Each row is a point. Any point is a mix of the corners, with weights that add up to 1. It lies inside the corners' shape when no weight is negative. Is each point inside? If not, which corners have a negative weight?

Corners:
(1): [-3.4 -4.8]
(2): [-4.0 -1.4]
(3): [3.0 8.8]
Points:
[-0.2  4.4] => outside (1)
[3.4 8.9] => outside (2)
[-2.8 -3.1] => inside
[-4.5 -3.1] => outside (3)
[-3.4 -2.2] => inside
[1.5 5.0] => outside (2)
[-3.4 -0.8] => inside
[-3.3 -3.4] => inside

Corners:
(1): [ -9.8  -4.7   6.1   1.2  -4.1 -10.4  -4.0   7.5]
(2): [ 0.4  3.9  3.9  2.6  3.9 -6.4 -1.2 -0.3]
(3): [ 7.4  6.2  0.9  2.5  5.7  8.0 -2.5 -6.4]
(4): [ 1.7 10.2 -6.4  3.7  0.5 -4.2 -1.0  1.2]
(5): [-0.1  0.9 -0.5 -1.9  8.4  6.4  2.8 -0.2]
(6): [-4.3 -6.2 -0.5  6.5  1.5 -6.7  0.0  0.7]
(7): [ 2.0 -0.3  5.2 -2.7 -0.9  5.8  3.1  0.1]
(8): [-6.9 -0.1  2.7  7.2 -4.7 -7.4 -1.0  0.3]
(9): [-0.7  4.6 -0.6  1.9 -2.8  4.6 -0.3 10.6]
Points:
[ 0.5  4.4 -2.8  3.6  1.5  3.6  0.2  2.0] => outside (1, 2, 7)
[ 0.6  3.5  1.7  3.7  0.9 -3.9 -0.4 -0.3] => outside (1, 5)
[ 0.9  3.8 -1.6  3.7  3.1 -2.8 -0.1 -1.9] => outside (1, 9)
[-1.2  0.8  0.9 -0.1  4.6  2.0  0.9  1.2] => inside

Corners:
(1): [-1.1 -4.3 -4.3 -4.0  6.7  6.0 -4.8 -3.9 -2.0 -3.9  4.7  5.7 -3.8 -5.1
 -2.9 -5.0  2.3 -2.4]
(2): [-5.8  7.5 -6.4 -3.6  3.8  5.3 -1.5  4.5 -0.9 -3.3 -2.3  7.4  5.0  2.3
 -0.5  4.1 -8.2 -4.0]
(3): [  7.8   2.4   7.0  -7.2 -11.1   1.0  -0.7  -4.5   2.2  -4.0  -0.8  -6.4
  -3.3  -0.9  -9.9   0.6   9.1   4.0]
(4): [ 1.9  5.4  0.6 -0.5 -3.0 -2.0 -4.1  1.6  1.2  2.6 -2.4  4.2  1.9  4.1
  2.5  1.9 -5.2 -2.5]
(5): [ 6.5 -4.5 -2.8 -3.3 -0.7 -1.4 -3.8 -5.2 -3.0  4.1 -6.3  2.6 -2.4 -2.4
 -3.5  3.0 -6.6  3.4]
(6): [-0.7  1.7 -5.3 -4.5  2.7 -2.8  3.4 -1.6  0.6 -5.4 -2.1  0.7 -5.6 -1.5
 -4.2 -3.8 -1.3  5.6]
(7): [16.1 -5.5 -2.1 -4.8 -4.8 -9.8  7.1 -8.7  5.8  1.5 -8.0 -1.8  4.4 -6.5
  3.8  0.2 -1.4  7.6]
(8): [ 7.2 -4.6  2.5 -5.8 -4.0 -1.5  6.9 -2.4  0.4  3.2  2.9 -0.1 -1.7  2.0
  2.0 -2.2  9.6  1.1]
(9): [ 0.9 -1.1  4.7  1.9  0.7  3.0 -0.3  0.2  1.4 -5.6  5.0 -3.7 -3.5  5.0
  3.2 -4.0  5.0  0.1]
(10): [-0.7  3.5 -7.4  1.9  7.0  4.4  5.0 -2.3 -4.1  4.3 -4.4 -2.8 -4.4 -6.9
  8.2 -6.5 -8.2 -1.9]
(11): [-7.5  2.8  5.5  0.0 -5.9  0.5 -7.1  3.9  3.2 -0.5  3.2 -4.7 -1.0  5.9
 -1.5  2.6  2.5 -3.1]
(12): [-3.1  5.6  2.9  4.3  5.1 -0.4 -2.2 -5.6  1.3 -0.8 11.8 -2.7 -9.3  2.6
 -3.7 -2.5 14.6  6.1]
(13): [-5.6  7.8  1.3  0.1 -6.7  6.4  2.4 -5.5 -0.5 -1.7 -2.8 -3.0 -3.3  1.1
 -0.8  1.9 -6.9 -6.6]
(14): [-1.1 -0.6 -4.0  3.7  1.8 -4.4 -0.9 -0.5 -2.9  3.5 -3.1  2.3 -0.5 -2.8
 -3.0  0.3  3.4  3.9]
(15): [ 4.9  2.3 -1.8 -6.4 -5.5  2.0 -3.6  2.6  4.1 -8.3  6.5  5.5 -5.7  6.4
 -8.9  2.4  4.8  4.9]
(16): [ 0.0 -0.8  5.1  1.6 -4.2  5.4  6.0 -8.6  1.2  5.3  0.7 -6.1 -4.3  1.9
 -5.2 -7.3  8.8 -1.7]
(17): [ 2.7 -4.7  4.1 -0.4 -2.6 -0.7 -1.3  7.1 -0.9  1.2 -0.1  3.5  2.6 -2.5
 -7.8  5.5 -2.3 -6.8]
(18): [ 3.4 -3.7  3.9  3.1  6.0 -0.8  0.0 -0.9  1.7  3.3  3.0  6.0  0.3 -5.9
  2.1 -0.6  3.9  5.9]
(19): [-2.8  4.0  2.1  1.2  0.3  2.4 -3.6  2.3  3.5  0.0 -0.6 -0.8 -2.9 -0.2
 -1.0  4.0  8.8 -0.3]
Points:
[ 0.6  0.4 -0.3 -1.3 -0.2  0.0 -1.2 -0.7  0.1 -0.5  0.1  1.0 -1.7 -0.6
 -1.7  0.4  1.2  1.0] => outside (16)
[ 3.6  0.4 -1.8 -1.7  0.4 -1.0  0.9 -4.2  0.4  0.0  0.2 -0.3 -3.3 -0.2
 -1.7 -2.1  3.9  3.7] => outside (11, 13, 17, 18)
[ 2.4 -0.1 -3.1 -1.2  2.2  0.9  2.1 -4.4 -0.6  0.2  0.1  2.0 -2.5 -1.2
  1.0 -3.2 -0.1  2.0] => outside (3, 11, 17, 19)
[-0.1  2.1 -1.0 -2.7 -1.2  1.6 -1.1 -0.6 -0.4 -2.1  0.4  1.8 -2.6  1.8
 -5.0  0.6  2.1  0.3] => outside (7, 10, 11, 18)

Corners:
(1): [  4.7   2.6  -2.9  -0.7  -2.5  -2.8   5.0  -0.2   1.5   0.1   5.8   3.6
  -2.5  -2.7   2.6  -2.0 -11.0  -2.4   3.4  -1.4]
(2): [  0.9  -3.2  -0.1  -1.3  -0.3  -2.4  -5.2   1.1  -2.7   2.2   1.0   0.5
  -5.6  -1.8   5.7   0.6   0.5  -0.4 -19.2  -2.1]
(3): [ 0.0  0.8  3.5 -2.4 -1.3 -3.5 -4.3  4.2  1.2 -1.4 -3.3 -0.3  5.9  1.6
  5.2  1.9  2.5  4.4  0.8  3.2]
(4): [  0.8   2.5   3.4  -1.9   0.3  -0.7  -3.6   0.6   0.7  -8.5  -5.4  -3.8
  -3.6   1.4   7.0  11.6 -12.4  -7.0   5.8   0.7]
(5): [-4.4  5.5  2.8 -2.2 18.1 15.1  3.8 -8.6 -4.0 -0.5  4.6 -1.1  1.6  1.1
 -3.1 -1.0  0.4 -2.4 -1.0 -1.3]
(6): [ 6.6 -0.2 -1.2 -0.8 -2.3  0.6  6.5  4.4 -4.6 -2.2  6.0 -2.2 -1.4  3.5
 -1.7  5.3  1.7  0.9  4.8 -8.3]
(7): [10.4 -5.1 -0.3 -3.4 -3.7  1.1 -7.0  5.1  0.4 -6.8 -5.8  1.0 -6.2 -3.6
  1.3  2.7 -1.7  4.3  5.5 -2.3]
(8): [-1.3  6.6  0.6 -0.4 -1.7 -3.2 -2.7 -0.4 -1.5 -3.1 -4.5 -1.3  8.0 -4.2
 -0.7 -2.6 -3.9  3.6  1.6  0.9]
(9): [ 7.1  0.0 -0.7  1.9  0.8 10.0 -6.8  4.1  1.1 -4.4  0.4 -2.4  1.7  0.4
 -0.9 -1.8 -6.4  2.8  5.1 -1.3]
(10): [ 1.9 -3.5 -1.2  0.9  2.6 -4.4 -2.2  2.2 -3.0 -6.9  5.8 -6.0 -0.6 -2.9
  4.3  0.8  3.0  0.1  5.1  4.2]
(11): [ 2.9 -1.5 -3.5 -1.6 -5.4  0.8 -2.3 -1.0 11.1 -3.6 -3.3 -0.9  2.4 -0.7
  4.9 -2.9 -6.8  3.7  2.5  1.5]
(12): [ -3.4   6.7  -1.9  11.8   7.1  -1.8   2.2   1.7  -1.3  17.0   0.5  -4.9
  -6.1  -1.1   1.9   4.5   3.1   1.5 -10.3   5.6]
(13): [ 2.4  0.5 -0.3  4.3  6.7  1.8  2.3 -3.8 -1.6 -2.9 -0.3  2.6 11.4 -1.8
  0.7  4.4  2.0  1.0 -5.4  2.9]
(14): [ 1.5  2.2 11.3 -2.9 -5.5 -1.0 -4.6  5.2 15.3 -5.1 -0.9 -0.7 -2.2 -7.6
  4.9  2.7 -4.9  1.3  2.1  0.2]
(15): [ 1.9  8.5  7.3 -1.0  5.0  5.8 -0.1 -8.1  4.1  1.2 -3.0 -2.4 -2.8  8.3
 -6.8 -3.7  2.5  2.9 -5.3  1.2]
(16): [ 3.1  4.2 -3.5 13.7  1.1 11.0 12.3 -0.5 -3.5 -2.7 -1.6  0.2 -1.2  4.6
 -6.1  0.5  1.7 -4.7  4.9  0.6]
(17): [  5.1  -0.3   5.2  -0.6  -5.0   2.3  -1.4  -2.3  16.9   2.0  -1.3   6.2
  -4.8  -4.8   3.5  -1.8  -6.6 -14.8   3.4  -1.9]
(18): [ 2.0 -4.2  4.0 -3.1 -6.0 -5.3 -1.7 -2.8 -7.6  3.3  6.7 -6.8 -0.5  1.5
  4.2 -1.9 -2.5  4.7  2.9 -4.9]
(19): [-1.0 -2.3 -2.7  5.1 -2.2  3.1 -4.0  3.0 -4.9 -3.1 -1.1  0.5 -1.0  2.8
 -4.3  2.0  1.3  3.1  3.8 -0.5]
(20): [  0.3   1.8   6.3  -0.1  -0.9   9.3  17.9  -4.4   1.3  12.6  -0.5  -2.7
   9.2   6.2  -7.1   0.8 -11.6  -3.9  -2.1  -1.2]
(21): [-4.5 -1.0  0.5  3.3  8.6 -6.2 -1.3  0.3 -1.5  0.8 -3.8 -0.4  2.7  2.1
  4.9 -1.0 -1.2 -0.2  3.9 -3.0]
Points:
[ 2.2  0.6  2.0 -0.1 -1.1  1.1 -1.0 -0.6  1.1 -0.8  0.0 -1.7  0.4 -0.3
  1.9  0.8 -3.6  0.0  0.9  0.5] => outside (6, 21)
[ 0.9  0.0  0.8  1.2  0.1 -0.7  1.1  0.3  0.0  0.0  0.4 -1.2  0.8 -0.6
  2.2  1.7 -2.5 -0.3  0.6 -0.4] => outside (9, 15)
[ 2.3  1.8  3.0 -0.4  1.3  2.4 -0.8 -1.1  1.8 -0.6 -1.0 -1.2 -1.3  0.8
 -0.3  0.2 -1.4  1.1 -0.7 -0.4] => inside
[ 2.2  1.3  2.0  1.0  0.1  2.7  0.2 -0.6  1.6  0.0 -0.6 -1.3 -0.2  0.2
  0.7  2.0 -2.5 -1.3 -0.8  0.0] => outside (1, 21)
[ 1.5  0.3  1.6  0.4  0.1 -0.1 -0.1 -0.6 -0.2 -0.2  0.1 -1.8  0.8  0.2
  2.2  1.7 -3.3  0.2  0.4 -0.5] => inside
[ 1.8  0.4  1.7  1.2 -3.1 -0.5 -0.5  1.1  1.2  1.0 -1.1 -1.4 -1.7  1.2
  1.3  0.9 -4.2  0.1  1.6 -1.5] => outside (5, 10, 13)
[ 5.5  0.3  1.2 -0.8 -2.0  4.0 -0.3 -0.1  3.9 -2.3  1.5  2.5 -2.3 -0.3
 -0.1 -1.1 -1.8 -0.7  1.0 -2.7] => outside (4, 8, 10, 12, 20, 21)
[ 0.9  3.0 -0.6  1.5  4.1  0.8 -0.9 -2.2 -1.3 -1.4  1.1 -1.8  0.4  0.9
  1.8 -0.7 -0.6 -0.2 -0.6  0.5] => outside (7, 14, 19, 20)
